Each wall is flat, endless, passes through zero and stands at right angles to its row. A trip goes straight from one point to another. List the walls that it crosses, first one first.
In the rows, zero is written as 128.

Walls:
(1): [117  89]
(2): [95 62]
(3): [120 122]
(4): [124 112]
(5): [177 140]
(6): [112 133]
Trips:
[200 105] to [150 148] -> 1, 4
[157 181] to [163 143] -> none
[118 152] to [133 166] -> 5
[169 128] to [159  68] -> 4, 1, 2, 3
[174 131] to [135 113] -> 4, 1, 2, 3

Walls:
(1): [112 128 149 141 169 104]
(2): [174 146 152 117 168  98]
(3): [ 85 119  66  87 125 109]
(4): [101 104  99 120 109 128]
(5): [ 87 133 182 170  78 158]
(6): [121 115 111 178  94 113]
(7): [142 151 111 159 150  92]
(8): [120 166 166 114 133 156]
(9): [147  99  79 109 148 136]
Trips:
[ 64  85 173 133 162 117] to [111 189 163 141 136  89] -> 3, 4, 2, 7
[109  95 170 142  64 197] to [143 184 133 128 116 140] -> 4, 6, 2, 7
[153 131 163 209 132 109] to [168 127 145 209 187 106] -> 5

Walls:
(1): [173 177  77 113 140  63 184  83 107 123 148]
(2): [148 118  90  74 130 123 214 126 106 170 120]
(3): [124  73  99 125  74 122 178  97  91  79 156]
(4): [177 115 109 173 187 134 174 133 155  68 157]
(5): [ 96  75 145  74 107 119 187 144 131 133  97]
(6): [157 158 151  78 183  81 102 133  88  92 178]
(7): [156  74  98 119 108  94 126 103  72 159 138]
(8): [105 119 140 141  98 116  95 152 145 138 140]
(9): [148  97 151  58 138 168 139 101 122 191 144]
(10): [124 164 105 100 111  94  84  69 213 115 181]
Trips:
[107 147 170 125 173 117 114 107 119 152 119] to [ 70  97  62 108 125 156 139  83 185  92 116] -> 10, 5, 6, 3, 4, 2, 9
[147 172 125  76 118 181 149 126 139 122 175] to [132 107 146  76 113  80 134 130 104 138 140] -> 5, 4, 7, 8
[ 99 115  71 127  83 134  96 158 127 120 177] to [112 135 102 133 101 104 150 148  71  99 141] -> 1, 6, 2, 10, 5, 8

Walls:
(1): [144 114 143 177 199 118  92 128 134  77 141 114 169  77 149 123 115 110]
(2): [ 88 116 108 127 152 125 107 116 123 148 113 121 141 155  90 121 133 117]
(3): [138  87 189 100  91 107 118 123 138  97 157 109  61 137 151 103 123 107]
(4): [141 129 100 142 116  88 139  87 133 121 118 113 133 118 121 134  67 125]
(5): [103  90 136 102 170  87  77 107  82 127 108 117 106 169 113 111 172  64]
(6): [106  90 114 138 183 159 180  88 158 121 127 102 111 136 103 150 128  71]
(7): [127 123 116 117  97 119 128 119  95 137 103 139  83 124 133 158  75 127]
(8): [102 133  96 105 154 149 140 175 119 137 187 161 119 157  91 153 120 184]
(9): [185 119 163 132 121 113 130 139  75 122  77  95 129  99 133 145 112 159]
Trips:
[ 83 182  77 143 125 141   7 139 182 143 106 135 110 117 124 113 101 145] to [162 181 129 123 109  40 114 129 105 129 132 132 133 159 101  90 128 135] -> 5, 1, 8, 9, 3
[116 132 131 104 117  87 117 162 132  77 129 109 153 146 176 170 145 116] to [121 103 185 141 134 149 109  57  98 154  93 157 120 110 152 129 138 120] -> 7, 6, 2
[149  73 107 134 175 130  91 168 119 122 164 123 156 113 131 173  94 115] to [ 81 145 142 237 119 133 128  68 120 103 145 156 112  99 132 151 136 156] -> 5, 7, 9, 2, 8

Walls:
(1): [174 158 142 143 156 186 140  95 150 144 119 148 131 164 162  87 159  84
 100 125 185 103 136 107  41  79 152  80 164 143 130  94]
(2): [131  93 143 132 154 120  96 111 133 143 125 110 160 133 194 118 153 139
 158  95 148 154  78 143 142 139 112 156 153  94 111 169]
(3): [159 114 200 126 212 103  92 139 135  88  86 148 105  99  96 136 127 107
 113 169 232 129 106 133 138 120 131 127  84  84 101 165]
(4): [150 188 126 212 142 185 138 119 140 145 139  55 102 155 128  73 119 123
  63  93 190 130 102  69 131 146  49  73  58 109 141 133]
(5): [108 148 180 140  89 201  92 144 140 109 158 120 139 122 163 114  85  66
 156 138 166 147 125 114 131  85 145 155  68  70 158 137]
(6): [206  63 143 131 121 198 108 162 131 159 148 130 115  79  60  90  57 137
  87 145 158 115  95 147  27 119  67  73 158 136  93 155]
(7): [143 112 121  95 102 113  94 140  91 148 135 165 158 100 173 117  49 123
 198  96 143  95 163 100 138 139  87 102  83 135 102 115]
Trips:
[ 99 147 110  66 161  89 174  86 136 103 199 189 121 110 104 132 150  28
 152  93 171 151  95 156 127 131  60 139 174 135 125  73] to [159 111  81 146 152 111  58 104 134 170 218  68 154 121 149 156 139 120
 123 175 114 158 157  61 125 164  75  72 163 141 132 123] -> 3, 6, 4
[119 192 207 121 124 107  96 143 164 104 127 170 164 120 145 139 116 172
  77 176 110 168 156 176  60 137 131 111 145  99  80 149] to [133 144  91 153  93 137 124  68 176 111 100  90  88 133 135 167 143 134
 163 115 103 102 127 139  64 144 140 115 161  80  77 118] -> 2, 5, 3
[151  79 172 156 130 169 165 107 122  79 157 145  75 108 171 101 131 155
 122 143 145  88 109 173 169 139 110 161 108  84 126  96] to [ 81 168 132 114  90  98 152  58  85 127 154 123 159 128 122  80 140 183
 179 112 125 119 166 124 159 134  99 161 154  94 104 156] -> 6, 7, 3, 4, 5
[ 78 158  52 169 159 151  70 156 134 135 110 117  98 164 134 110 114 134
 135 108 173  91 141 131 168  78 159 138 186 168  86 161] to [142 125 196 103 115 102 153 194 105 165 135 104  98 107 147 140 171 157
 123 129 133 125 136 144 127 156  99 170 162 124 142  80] -> 4, 1
[133 167  47 122 131 109 145 108  72 142 153 122 163  94 123  71 128 217
 135 104 154 153 119 127  97 192 141 172 123 106 100 118] to [105 114 102 120 115 190 183  96  99 146 125  59 121 133 124 140  59 181
  84 125  86 110 119 129  94 196 130 145 157  91 147 140] -> 6, 7, 2

Walls:
(1): [174 155 152  79 132 127 127 125 189 138 203  84 100 190 130 125 129  82
 106 117  85 155 115  72 120 135  94 144 182 147  96  56 191 160 144 115
 202 102 139  76 132 135  99  95 122 136 150  84]
(2): [101 103 119  85 150 176 124 146 121 162 121  66 114 155  57 116 129 211
 178 151 106 130 124  74 166 142 119 148 127 111 116 131 116 116  86 128
 167 140  91 156 183 106  92  96 163 166  91  47]
(3): [204 173  81  64 139  86 121 123  81 186  58 130 158 179  57 167 136 138
  84 126 146 120  99 103 101 120 142 143 148 174 111 122 104  80 124 187
 172 101  88  77  48 143 195 119 105 102  87 145]
(4): [139 159 207 149 119 125 158 162 146 157  42 157 146 189 100 143 219 131
 136 119 134 167 116 145 154  95 141  98 101 132 126 121 153 181  92 103
 152 172 151  56 124 111 162 154 176  66  71 158]
(5): [ 96 109 172 100 125 144 122  93  95 119 187 124 134  97 123 108 174 120
 143 153 134  86  58 118  77 165 156 135 139  84 139 167  94 102  39 128
 168 101 123 131 199 151 116 109 165 171 142 167]
(6): [176 182 202  51  80 117  73 150 126 180 128 107 153 145 111 123 145 142
 155 166 177 110 119  73 131 158 143  94 113 169 128 105 165 207 144 158
 156 104 162 189 141 110 118 146 103 136 113 152]
(7): [136 171 152 135 157  83 202 134 136 114 133 101 112  94 120 115 113 117
 111  78  97 188 141  89  99 208 102 132 126  75  89  97 156 123 160 156
 124 129 118 148 109 150 112 213 205 130 107  94]
(8): [151  81 133 164 122 115 161 129 142 125 152 139 133 201  57 147 196 114
 112  76 143  89 140 149 114 125  98 166 148 131 158 149 126 123  98 131
  61 162 162 123 140  88 159 107 196 115 120 159]
(9): [ 75 107 104 140 132  69  87 153 155 138 170 110 119 156 132 152 186 112
 178  96 162 120 148 159 142 139 167 104  89 143  96 136 118 128 158 129
 153 198  99 111 118  72  77  77 101 152 138 173]
Trips:
[153 147 164 100  88 153 146  79 135 154 239  92 135 166 119 113 129  72
 147 106 106  89 158 130 143 170 135  72 172 126 195 110 166  56 117 168
  83 120 149 117  86 148 156 115 152 116 141 128] to [ 77 165  86 156 164 124 122 168 105 146 113  83 111  98 146  91  92 148
 141 194  69 123  79 113 116 145 150 115 124 162 128 102 162 161  87 118
 131 159  63 123  70 117 156 117 134 138 147 138] -> 8, 2, 6, 9, 5, 1
[119 174  98 117 128 222 191 201 121 148 143 120 110 137 101  91 132 136
 115 129 105 157 106  79 163 185 151 143 120 140 128 190 102 127  88 104
  69 149 186 119 153 114 143 140 138  58  91  74] to [148 153 119 104  68 151 140  85 125  95 191 111  87 108 120 127 129  97
 190  78  64 132 157  98 116 115  46  62  94 179 212 113 123 161 121 126
 155 156  80 189 186 156 109 126  55 138  56 152] -> 6, 1, 5, 4, 8, 7, 9
